Every row gives one point. The window is the flat piece filled in between its corners: a triangle in 3 columns, a solid with four corners in 4, and so on. A path goes straight from each point to the next, and from the last back to the first. List the points from which the path goes on through the window.
(in the rows, 128 means zero)

Window, 4 rows:
[[102 116 120 163]
 [117 106  51 105]
 [205 119 120  84]
 [124  75 203 150]]
Path:
(1): [104 166 122 129]
(2): [115  77  94 155]
(3): [141  68 159 159]
(4): [132 102 143 101]
(5): [115 133 155  77]
(6): [209  67 177 172]
(7): [191 104 124 123]
(8): [168 140 114  52]
(9): [104 105 217 147]
(10): [150  61 131 137]
(11): [187  80 201 190]
(12): [114  96 151  87]
Through the window after points: 1, 7, 9, 11

Window, 6 rows:
[[158 169 102  64  75 195]
 [140 197  55  81 120 157]
 [107  97 151 197 198  95]
 [ 71 104  77  90 162 111]
 [138 185 143 114  86 113]
 [ 95 103 122 214 128  97]]
Path:
(1): [149 127 131  87 125  28]
(2): [ 49 134  83 194 166 189]
(3): [ 68 137 132 175 154 153]
(4): [115 104 118 197 126  86]
(5): [150  86  64 177 162  49]
(6): [100 146 134 165 107 130]
(7): [ 54 165  99  85 168 159]
(8): [128 120  71 122 128 123]
(9): [156 123  80 146 156  83]
(10): [ 74 172 166  94 125 168]
(11): [ 73 144 125 144 181 128]
(12): [171  89 137 187 150  97]
Through the window after points: 3, 5, 11

Window, 8 rows:
[[153  95 149 113 162 136 107  91]
 [ 72 188 104 122  83  79 110 103]
 [211 100 225  77   7 190 118  91]
 [103 129  66 121 158 194 107  90]
 [159 146 146  55  63  90 110 144]
 [108 169 159 106 103 179 131 132]
 [126 106  99 169 142 187 109 131]
 [165 165 111 138 153 168  96 107]]
Path:
(1): [131 150  58 119  84 113 160  97]
(2): [116 148 161 117  92 128  78 111]
(3): [106 180 144 104 159 154  35 134]
(4): [ 95 152  74 130  73  94 181  96]
(5): [116 122 113  68  91  98 185 102]
(6): [101 181 129 133  79 116  84 104]
(7): [125 110 158  63  96 115  66 133]
(8): [166 145  96 156 109 155 154  87]
Through the window after points: 5

Window (11 x 11):
[[140  96 140 157 157 102 135 158 186 172  43]
 [ 76 156  99  77 134 161 145  69 185  60 174]
 [188 113  47 108 136  85  89 105  95 103 127]
 [198 134 122 128  39  51 184  92 135 121 136]
 [122 158  86 179 107 127 190 141 234  78 196]
 [156  68 134 125 123 147 145 200 126 186  64]
 [102 145 149 146 195 127 134 198 117 177  78]
 [221 122  94 127 104  92 119  68 114 184 166]
 [163 173  57 119  93 157 118  36  90 113 112]
 [100  88 147 178 139 147 132 118 162  52 162]
 [166  74 137 138 198 136 186 153 109 159  59]]
Path:
(1): [209 175 126 113 173 181 114 122 176  95 143]
(2): [ 91  71 100 139  93  86 164 102 123 148 131]
(3): [122   9  18 127 117  85 184  76 155 123  71]
(4): [174 160 100 123 131 124 101 109 111 119 124]
(5): [161 116 142 135 125 122 146 136 158 111 126]
(6): [ 81  92 112 152 167 123 162 143 147 129 113]
(7): [130  97  23 121  88 118 190 112  38 170 126]
(8): [187 159 178 144 146 106  99 112 190 128 122]
Through the window after points: 1, 3, 7

Window (12 x 12):
[[103 182 124 139 142   7 112 165 121 225  76 193]
 [131 168 139  81  81 213 125 109 144 135 133 152]
 [149 134 104 138 187  57  72 152  85 165  87 215]
 [108 111  96 100 167 172 117 194 137 164 127 107]
 [140 127 115  75 104 146 115 188  79 144 170  99]
 [107 181  85  68 117 158 128  82 115 115 111 107]
 [140 196 135  99 142  46  72 174 163 142  84 158]
 [172 123 125  86 146 171 138  98 137 155 169  89]
 [101  84 147  95 107 163 127 120 129 105 144  95]
 [131 152 172 105 146 178 147 173  88 130 113  76]
 [153 133  94 139 109 167 163 150 131 105 144 106]
 [ 99 163 114 151 213  57  94 161 107 158 176 202]]
Path:
(1): [111 179  97 116 137 135  91 138 113 133 163  89]
(2): [140 106 111  55 120 131 160 116 137 150  76 192]
(3): [123 133 121  63 148 146 144 168 115 136 132 124]
(4): [130 146 123 158 106 162 106  96 112 161 140 119]
(5): [141 171 117 137 115  96  49 101  65 148 140 126]
(6): [107 147 110  66 164 152 176 148 168 134 121 132]
(7): [127 135 170  76 174  95 172 122 125 128 121 146]
(8): [135 154  94 159  96 196  65 199 101 171 148 103]
(9): [129 132 151 184  80 200 124  93 103 100 155  17]
(10): [125 133  91  31 164 109 140 166 141 148 116 195]
(11): [129 163 137  56 141  71 158 138 107 163 130 161]
(12): [152 118 101 169 160 149  69 141 122 151 113 136]
(13): [125 138 124 110 155 163 104 157 104 165 133  92]
(14): [120 114  88  78 145 122 159 190 191 123 114 177]
(15): [121 151 154  74 131 127 163 155 131 142 104 165]
(16): [122 155  96 141 128 128  68 141 118 135 141 124]
Through the window after points: 5, 9, 11, 13

Window (14 x 14):
[[102 110 112 142  99  95  82  23 145  96 107 169 125 163]
 [169 124 162 123 134  68 117 105  77  23 189 107  85  69]
 [ 99 100 122 175  92 198 109 103 158 107 157 129  76 147]
 [138  78 128 148  91 139 171 153 133  99 128 123 146 178]
 [ 68 174 109 125  76  68  67 129  90 164 155 151 117 158]
 [159 203 132 118 104 144 158 158 146 130 133 174 139 229]
 [ 77 141 117 113 135 117 132 154  88 168 110 177 123   7]
 [158 159 133 217  57 105 189 187 145 201 125 113  87 195]
 [141 131  86  73  85 123 126 104  57 105  75 159 124  89]
 [ 89 173  84 101  93  54 135 132 176 145 160  90  67  95]
 [ 91  76 157  64 149 154 101  87 147  70  77 119  61 106]
 [136 130 118 158 198 155 138 121 130 143 173  71  96 171]
 [179  34 135 147 153 197  77 165 115 148 158 166 107  74]
 [167 146 166 121  99 143 128 121 112 126 134 107 161 112]]
Path:
(1): [131 128 115 168 109 126 107 161 121 113 117  90 135 163]
(2): [100 135 130 163 113 103  79 133 178  80  63 115 129 139]
(3): [153  90 121 108 128 140 156  84  50 156 226 139  76  91]
(4): [133 123 149 103  91 112 167  49 136 150 160 184  79 129]
(5): [ 93 157 100 143 107 115 105 156 136 105 126  92 115 143]
(6): [142 168 109 146 184 123  69 173 127  93  92 155 122 156]
(7): [129 102 141 130  47 114 162  79 115 145 190 113 116 104]
(8): [158 125 154  85  99 132 183  78 114 142 198 193 101  76]
Through the window after points: none

Window, 14 rows:
[[159  31 114 152 136 117 145 155 100 103  60 141  98 144]
 [ 91 107 119 132 171 113 143 105 122  62 169  95 114 134]
 [108 149 173  96 137 102 108 170 158 100 153 167 126 124]
 [102 146 176 115 113 156  98 106 115 110 158 179 152 135]
 [129 119 129 177 174 139 138 124 127 126 187 102  82 136]
 [142   7 126  99 159 158 128 168  96 123  92 128 149 129]
 [ 91 158 125 139 126 115 106 164 133  97 158 174 170 103]
 [116 137 169 114 109 139  74 140 134 101 142 136 129  71]
 [ 63 143 185 156 116 120  85 156 123 123 138 141 138 139]
 [124 140  86 130 170 127 146 127  88 104 157  65  89 165]
 [161 122 118 156 207  84 128 104 109 105 156  68 116 144]
 [137 140 120 157 166 138 143 109 163 103 147  63 121 154]
 [ 63 131 133 115 114  93 122 128 137 152 131 168 135 112]
 [158  29 150 111  99 119 158 170  92 111 114 127 153 119]]
Path:
(1): [135  95 113 135 110 116  81 169 124 114 176 144 158 155]
(2): [165  60 148 123  76  93  82 169 133 115 156 124 111 141]
(3): [101 111 135 138 165 129 142 123 114 102 130 117 119 133]
(4): [124 148 154 155 167 139 163 111 126 100 143 118  90 119]
(5): [ 97  27  90  95 129  88  70 165 114 127 148 116 181 150]
(6): [155  73 130 133  93  79 116 145 142 115 166  77 132 192]
(7): [111 117 133 132 162 131 142 137 120 111 129 132 124 123]
(8): [120 132 151 119 191 106 166 106 112  91 146 137 143 102]
(9): [118  90  86 146  81 150  73 179 123 129 146  98  98 167]
(10): [150 105 127 141 135 131 102 133 128 103 142 103 109 142]
(11): [ 61 152 156 141 206 105 190 113 131 114 144 114 155  95]
(12): [ 84 140 167 134 165 150 129 111 103 118 131 138 141 108]
(13): [135 111  98 124  97  81 101 178 165  92 190 113 132 153]
(14): [ 94 133  78 138 115 101  82 137 121  95 157 113 115 171]
(15): [116 128 162 139 170 134 147 133 128 120 140 139 123 106]
(16): [100 109 157 120 135 134 149 135 115 105 112 134 120 111]
Through the window after points: 4, 10

Window, 14 rows:
[[ 70  57 125 121 199  87  68 158  44 161 125  89 212 143]
 [134  69 151 200  92 141 180 185  84 123 149 179  81 171]
 [198 181 117 117 100  61  99 121 207 164  59 154 110 152]
 [190 159   7 149 115 182  94 155 139 104 137 167  65 159]
 [153  92 159 191  94 161 133 147 139 137 184 123 120 188]
 [186  27 177 106 143  84 147  85 119 163 157 135 119 116]
 [218 101 107  86 125 114 148 154  98 112  83 118 187  73]
 [156 157 147 120 174  78 184 154 115 153 159 132 150 138]
 [148 146 169 145 139 124  99 207 211 108 122 141 117 101]
 [117 102  87 160 153 111 181 178 132 136 118  93 171 102]
 [ 77 215  87 168 144 109  91 176 163 123 168 215 183  95]
 [112 145  72  47  99 135 152 175 126 121 136 192 165  90]
 [142 169 207 115 113  94 225 100 110 188  75 131 112  80]
 [ 99 126 117 163 170 145 135 159 151  81 116 150 169 154]]
Path:
(1): [173  81 172 183 198 212 158 234 106 193 207 147  88 122]
(2): [154 124  94 149 125 147 126 193 122 175 108 182 170 142]
(3): [148 108 189 127 115  77 146  98 150  81 176  69  73 119]
(4): [131 120 127 135 112 101 146 154 114 110 132 135 131 130]
(5): [151 136 112 136 158 141 117 156 140 149 133 169 141 148]
(6): [140 145 111 178 198 126 168 174 142 182 185 230 199 134]
(7): [ 89 193  99 135 105 103  82 162 151  96 130 155 144  94]
(8): [130 121 124 147  72  88 119 105 145 106 120 124 158 175]
Through the window after points: 6, 8
